Each row is a point. The window is the flat piece filled in between its corners: a triangle in 3 columns, a solid with four corners in 4, and so on. A path goes straight from each point to the next, and from the last back to the first. After which points does the path pass through the window?

Window, 4 rows:
[[ 11   7  35  11]
 [-37  34   3 -23]
 [-10 -95 -53   2]
 [ 24 -22   0 -33]]
Path:
(1): [38 13 -2  2]
(2): [-10 -47  46   9]
(3): [-19  29  34 -59]
(4): [-12  19 -34  31]
(5): [ 33 -23 -31  42]
(6): [ -1 -67  16 -24]
(7): [  6 -32  19 -33]
(8): [ 36  -9 -25 -27]
Through the window after points: 7

Window:
[[ 15  69   8   6   1  29]
 [ 18  16 -13  36 -13  30]
 [-14 -57  -9 -95  -5 -43]
 [ 37  15  28  19 -28   8]
 [ -7  29  13  19  38 -16]
 [-15  26  29  12  -6  32]]
Path:
(1): [-6 48  2 20 -9 10]
(2): [24 50 14 -3 18 26]
(3): [18 12 36  3  7 38]
(4): [-36  33   9  17 -18  12]
(5): [-30  28 -10 -12  -2 -43]
(6): [13  8 17  6 53 33]
(7): [35 15 18 17 -3 37]
(8): [  5  18   2  21 -21   6]
Through the window after points: 1, 3, 7

Window (8 x 8):
[[-40  20  73   8  11 -34 -33  33]
 [-20  18  14  95 -24  11  38  46]
 [ -3  -9 -39  17  35  12   8 -62]
 [ 48   7  14 -27  34 -23  -5  58]
 [  6  -7  47   3  66 -20  21   3]
 [ 55   7 -10  36   5  63  59 -29]
 [  6  51  46   3  46 -35  15  17]
 [ 40 -19  -5 -11  15 -36   8 -38]]
Path:
(1): [-18   8  31 -21   5  -4  54  51]
(2): [ -3  12   4 -24  31 -20  38  34]
(3): [ 48  18  68  58  -1  -2 -19  50]
(4): [ 28  24  51  24  36 -17 -14  11]
(5): [-45  29  31 -16  35 -38  36  19]
(6): [ -6 -17  26 -11  13 -17  27  14]
(7): [ 16   8  25  24  37 -17 -14 -17]
(8): [ 42  12  38  33  35 -27 -15  42]
Through the window after points: 4

Window (9 x 9):
[[-50  74  -2  51  23  15 -10  16  27]
 [ 42  -5 -16  23  95 -14  24  -1  18]
 [  7 -20 -10 -21 -51  24   7  21  -7]
 [ 41 -47  -5 -10  10  45 -37  40  15]
 [ -3  -4 -25  22 -34  45 -11  -3 -15]
 [ 13  51 -46  -8 -22  14  -6 -25   7]
 [-41  23 -10  18  12 -26 -12 -20   9]
 [  2  31  45  15   5 -24 -19 -14  -5]
 [-21   5  -8 -30  -3  22  10 -28 -23]]
Path:
(1): [ 12   8  13  19  -8  27   0 -15  52]
(2): [-23  25  -8  18  13   4   4 -23  23]
(3): [-22  32 -32   0 -17 -36 -44  14 -34]
(4): [  3  36 -24  -5  -2   9  -7   1 -15]
(5): [-14  18 -14   7  -9  24   7 -58  45]
(6): [  0 -18  26   5  -1  40 -15  -2  49]
(7): [ 32  -3 -28  -4  16   6 -20  20 -25]
(8): [ -1  29 -11  15   1  -6 -19   3 -29]
Through the window after points: 2, 4, 6

Window:
[[ 18  20 -25  -5 -10 -28  51 -28  56 -15  -9]
 [ -3 -78  10 -25   3  38 -75  17  28   5 -32]
 [  9  32  -6 -13 -34 -28  10  -2   3 -50 -22]
 [-31  42 -12  20  -9 -21  17  37  60  -3  -7]
 [-26  -2 -12 -14 -57 -41  46 -18   7   5 -37]
 [ 42  -5  55  79  23  52  -8  47  31  13 -22]
 [-25 -93  18 -19  21  23 -39  18 -10 -11  21]
 [ 19  22 -46 -22 -22 -30  30  19   2  15 -12]
 [ -3 -95 -16  45   3  53 -56  32  11 -21 -13]
 [-22  25 -29 -15 -38   5   3 -35   7   7   8]
 [-10  19 -12  21  32   8  17   2   9  -8 -50]]
Path:
(1): [ 29  -8   5  38 -19 -20 -48 -15  25  28 -19]
(2): [-14  -2  -4   5   7  50  33  47  29 -30 -29]
(3): [-20  13   0 -38 -23  64  17  37  25 -34  37]
(4): [  9  -8 -20  22   1 -33   8 -23  34   5 -40]
(5): [ -4 -24  -6  26  -6 -12 -21   5  10  -3 -11]
(6): [  0 -38  27 -25  12  85  22  28  52  23 -23]
(7): [-11 -30 -15 -12 -16  33  10  38  15  -6 -18]
(8): [  3 -21  21  24   4 -20 -52 -17   0 -16 -12]
Through the window after points: 3
